Rows are points. Each copy is the shape, with its points in the same order, turned, moved and blurred by noise. Some copies are also mirrored. Which?
(in the rows, 128 means zero)

Shape:
[[100  98]
 [171  87]
 [ 90 153]
 [104  96]
 [167 148]
 [144 133]
 [109 158]]
Copy 1:
[[106 167]
 [176 176]
 [ 91 114]
 [112 177]
 [168 115]
 [148 130]
 [116 108]]
Copy 1 is: mirrored
Copy 2, 7 rows:
[[ 72 130]
 [121  64]
 [106 174]
 [ 78 119]
 [158 114]
 [133 118]
 [133 166]]
Copy 2 is: only turned

Shape (8 x 4):
[[141 184 159 125]
 [170 168 126  89]
 [107 128 148 101]
 [103  68 126 113]
 [142 102 134  69]
 [128 105 142 166]
 [111 183 119  81]
 [108 132 155 130]]
Copy 1, 8 rows:
[[116 170 177 115]
 [112 154 155  61]
 [161 113 163 106]
 [167  66 117 112]
 [142  85 147  56]
 [120  96 128 153]
 [177 181 157  84]
 [147 117 164 140]]
Copy 1 is: mirrored
Copy 2, 8 rows:
[[104 169 156  96]
 [130 113 141  69]
 [ 85 125 151 141]
 [100  76 146 189]
 [ 87  71 156 122]
 [142 142 161 176]
 [ 86 137 113  88]
 [ 94 138 156 141]]
Copy 2 is: only turned
Copy 3 (8 x 4):
[[132 176 104  82]
 [104 158 164  78]
 [114 118 116 112]
 [111  80 144 162]
 [116  93 164  99]
 [149 141 134 171]
 [ 69 152 120  83]
 [134 140 100 128]]
Copy 3 is: mirrored
Copy 4, 8 rows:
[[181 113 167 127]
 [199 106 116 142]
 [136 128 135 102]
 [ 80 120  95 112]
 [138  98  83 108]
 [ 95 118 149 152]
 [200 142 130  97]
 [121 120 157 111]]
Copy 4 is: only turned

Shape, 14 rows:
[[160 173 109 141 177 151 106 143]
 [104 181 104 133 160 113 133 178]
 [188 166 111 130 153  92  92 145]
 [ 97 117 133 122 155 111 141 171]
 [102 156 140  71 149 124 106 163]
 [121 112 146 117  85 151 107 156]
 [101 124 116 108  87 160 181 152]
 [153 105 116  96 160  85 120 177]
 [184 123  84  94  89 143 119 119]
 [148 166 124 139 171 131 118 127]
 [196  99 157 105 168  83 170 137]
 [181 135  67  56  99 134  92 129]
 [132  96 154 136 130 108 147 108]
 [139 179 130  85 135 134  85 135]]
Copy 1:
[[141 165  78 132 180 141 122 162]
 [125 160 119 132 139 102 153 192]
 [167 183 116 171 177 128  94 161]
 [123 107 140 126 123 106 115 170]
 [ 93 160 163 113 145 137 106 176]
 [132 140 137 126  85 172  97 136]
 [144 127 156  89  87 140 159 118]
 [161 118 168 154 162 124  90 178]
 [180 163 155 148 148 189 125 100]
 [132 162  93 134 171 120 116 144]
 [190 116 155 121 179  86  61 121]
 [163 177 183 157 174 206 130 125]
 [137 112 130 143 122 107  87  96]
 [108 195 136 130 159 158 103 152]]
Copy 1 is: mirrored
Copy 2:
[[149 154  72 126 168 114 107  85]
 [101 140  96 152 151 148 139  62]
 [149 145 113 155 164 117  61  68]
 [105 109 133 159 144 143 152 115]
 [ 68 127 101 117 145 165  98 115]
 [131 154 118 148  96 145 108 154]
 [145 110 102 129  72 174 159 133]
 [123  85 134 173 171 148  89 114]
 [182 105  85 147  94 135  65 126]
 [139 138  94 125 154 106 116  79]
 [177  74 172 126 181 141 106 100]
 [150  92  67 150 100 139  31 124]
 [153 106 161 123 120 103 128 122]
 [103 146  89  99 131 141  63  98]]
Copy 2 is: mirrored
Copy 3 (14 x 8):
[[150 195 105 151 155 154 154  92]
 [150 203 123 136 140 111 167 160]
 [189 189 108 110 133 145 115  95]
 [139 153 121 136 148 111 118 180]
 [111 200 151 121 149  96 106 147]
 [ 99 135 161 125 102 156 109 144]
 [ 99 125 153  96 134 155 170 185]
 [166 173  92 111 149 124  82 172]
 [121 145 107  65 113 180 120 104]
 [152 175 115 148 158 126 144 105]
 [199 108 108  98 196 129  96 145]
 [113 190  90  45 114 168  96 110]
 [148  91 116 131 133 115 120 132]
 [122 201 150 102 138 127 115  95]]
Copy 3 is: only turned
